Rows are points. Before rounding, the points of a table are all equally far from one centre. They may lie mostly on one side of it. Write the centre, to within rounding.
(in the rows, 128 means zero)

Points, 9 rows:
[[ 63  94 171]
 [ 87 144 149]
 [174 107 186]
 [117  84 204]
 [174 122  65]
 [ 80 101 185]
 [162 135 172]
 [204  94  87]
 [ 91 132  70]]
Centre: [129  77 121]

Points:
[[113  89 145 170 160  76 159  76 178 129 167]
 [ 93 154 165 119 154  58 102 175 145 119 159]
 [120 166 174 132 177  66 200  92 211 119 114]
 [155 176 212 187 204 109 184 128 159 104 176]
 [134 129 142  58 156  89 139 141 110 133 160]
 [131 163 152  89 174  59 147  89 165 187  84]
 [120 205 192 165 228  97 171 117 146 181 165]
 [112 177  70 144 134  52 169 103 124 214 154]
 [146 141 150 190 242  74 210 139 132 178 178]
 [153 143 208 135 160 132 167  72 141 152 162]
 [128 162 142  74 229  84 172 155 120 169 122]
 [151 155  72  75 224  76 144 147 150 141 163]
 [169 152 122  85 154 101 214 147 171 154 211]
 [107 131 127 135 139  77 194  52 167 166 151]
 [164 108 124 186 225  71 141  98  92 123 163]
 [178 152 189 114 174  80 193  90 172  83 139]
 [196 220 158  79 189 128 155 163 153 168 146]]
Centre: [160 165 125 157 163  91 159 138 148 146 137]

Points, 27 rows:
[[ 97 136 156 101  84 114 173 154 165  92 107 111  98 124 102 140 148 200
  119  93]
 [ 91 128 111 125  99  32 241 143 183 106 126  83 131 123  72 137 118 131
  133 133]
 [110 167 121 141  87  61 240  66 164 123  54 108  99 105  82 156 117 153
  103 119]
 [ 80 142 154 118 109  57 217 118 162  91 144  85  56 118  95 134 122 151
   83 162]
 [113 152 106  36  56  85 209 123 154 116  52 104 151 149  96 110 127 133
  118 127]
 [ 73 192 120 124  82 132 214 154 157 122  84  52 110  91  57 106 146 157
  100 116]
 [132 153  90 160  94  93 235 172 103  77  35  52 161 157  79 125 142 124
   86 128]
 [100 135 140 109  80  63 215 119 150 154  98 121 117 144  46 101 147 180
   54 134]
 [111 182 145 118  90  93 209 184 164  89  79  95 131 109  56 147 102 131
   69 184]
 [188 129 164  64  86  79 208 125 190 133 110  70 153 121 111 140 155 147
  102 154]
 [126 174  88 105 106  55 173 124 203 122 100  70  98 140  19  62 163 135
   97 165]
 [ 59 184  92 139 157 119 186 120 135  51  81 109  58 155 102 112 117 108
  121 125]
 [111 133 143 120  98  57 140 148 160  87   7  96 150 172 128 179 135 153
  118 183]
 [ 92 167 159 108 155  53 207  98 112 157 104 115 112  74  61 146 153 136
   90 117]
 [ 95 157 155 127 126 107 204 129 127  66  97  96 141  80  60 137 106 173
  116 187]
 [ 75 117 140  68  83  60 158  95  73 135  77  90 105 145  49 126 156 144
   90 175]
 [101 137 167 123  75  79 173  77 108  73  82  60 172 101  80 151 129 139
   58 173]
 [117 204  95  81 111  97 129 112 131  90  75  82 115 124  60 148 135 186
   27 126]
 [123 201 117  88 139 105 194 103 151  73  89 135  57 153  87 102 136 130
   51 176]
 [145 112  98 116 126 116 203 150 171  81 104 129  48 109 106 114 123 155
  148 138]
 [ 81 165 145 135 130  93 190 110 203  99  96  98  89 150  53 103 131 135
   91  77]
 [107  97 111 132 142  69 184 128 153  53  91 137 153 124 145 151 113 179
  113 152]
 [ 93 108  96 105  96  41 149  78 155  63  96  59  90 116  77  96 127 116
  150 191]
 [ 99 173  78 118 163  82 222  72 181 116  67  77 145 131  66 157 132 174
  109 126]
 [ 46 153 158 150 131 106 216  84 141  88 105  85 151 134  84 171 150 143
   88 146]
 [119 150 120  88  59  52 164 144 170  86  89 131 128 179  56 142  77 121
   96 148]
 [150 169 142 117 194  93 201 181 157 129 114  87 126 166  85  82 165 155
   61 196]]
Centre: [134 162 108 140 117  91 149 120 128 135  98  83 123 143 114 120 135 124
 109 151]

Points:
[[168 109  61 116 117 104  74 149 164  88 135 107 185  76 124 129 123  89
  167 135 136 124  96 156]
 [173  81  63  95 131 130 148 151 177  30 147 164 159 106 134 146  80  85
  148 164 161 162 122 118]
 [151  96  55  85 123 129 160 138 166 103 142 198 172  91 121 176  88  91
  115 155 200 148  50 158]
 [171 108  74  87 146  86 115 199 194 109 177 185 137 138 135 194 110  92
  111 111 145 139 139 162]
 [178  87  34  62 102 147 159 140 113 123 169 157 157 113 137 149  86  62
  141 122 172 146  85 178]
 [155  66  66  91 164 101 112 133 174  81 152 126 216  98  88 124 107  90
  103 145 145 117 112 129]
 [155  82  68  73 122  79 127 130 184  79 133 202 159  84 127 173  90  84
  165 162 132 140 101 173]
 [158 105  16 111 145  90 137 138 164  95 164 162 186 136 100 148  70  58
  102 128 161 141 128 190]
 [181 121  87 120 150 126 133 188 133 130 147 151 161 158 135 141  42 121
  118 154 156 141  86 141]
 [156  88  82 135 127 107 107 169 154 120 151 126 179 113 153 123  78  49
   96 114 134 106 113 181]
 [173  79  59  99 131 130  84 181 186 140 181 145 170 109 126 186 114  60
  127 134 141 120  87 138]
 [149  92  48 134 135  95 118 173 149 109 119 147 201  84  87 187  56  48
  134 142 186 171  90 148]
 [128  87  65  88 130 104 163 165 168  94 109 143 142  95  87 203  76  81
  179 162 125 158  85 128]
 [160  49  26 101 119 112 103 199 162 100 144 143 166  82 106 183 117 135
  138 135 171 156  68 140]
 [168  63  92 159  69 128 125 177 129 153 143 206 193 146  99 124 108  48
  110 118 195 145  88 169]
 [163  43  51 120 127  68 137 122 181 103 182 167 118 136 144 148  89  73
  128 134 158 158  56  94]
 [195  85  53 158 168  75 119 178 166  84 146 133 185 125 116 158  80  93
  135 132 190 137  66 135]
 [185  45  63  99 144 111 147 159 159  91 118 121 168 133 116 133  82  57
  164 157 177 155  51 157]
 [165  40  57  82 125  81 173 209 173  64 130 190 143 109 124 178  97  97
  154 141 179 130  98 115]
 [159  91  68 166 157 125 121 173 140  81 135 102 166 141  94 114  78  93
  144 179 189 166 101 135]
 [156  87  73 104 133  79 115 113 166 117 152 149 195 101  72 167  72  57
   91 153 145 168  75 137]
 [113  72  44 126 124  89 100 132 179 132 125 128 192 116  97 184  82  43
  163 123 162 124  72 181]
 [143  88   7 110 120  84 128 166 162 119 139 132 181 129  79 102 138  67
  165 158 159  91 100 157]
 [206  59  63  70 143 112 147 164 153  91 178 180 195 148 116 139  96 114
  116 158 191 165  66 119]
 [171  74  20  99 147  69 154 114 146  94 128 142 200 140  55 159 119  70
  155 142 156 135  95  87]
 [132  70  65  78 146 110 164 127 147  81 146 114 193  78 118 169  93  54
  131 146 177 112 121 184]
 [156  76  60  76 147  70 143 113 134  78 139 117 138 172 116 172 115  62
  107 152 185 148  47 183]
 [154  88  70 123 165 107 132 205 137 124 151 176 195 114 152 160 120  81
  118  92 133 190  56 198]
 [142  54  33  93 107  76 124 164 190 132 156 136 172 137 116 141  73 104
  158 162 145 152  39 117]
 [176  15  40 119 129  78 127 148 144  82 129 165 151 112  65 163 127  93
  134 157 146 172  73 171]
 [149  72  38  84 122 128 122 134 161 113 132 130 164 115  45 140 109  62
  136 129 166 148  56 154]]
Centre: [120  84  89 117 113  87 137 156 122 105 154 159 176 147 123 158 131  89
 148 130 166 153 107 134]
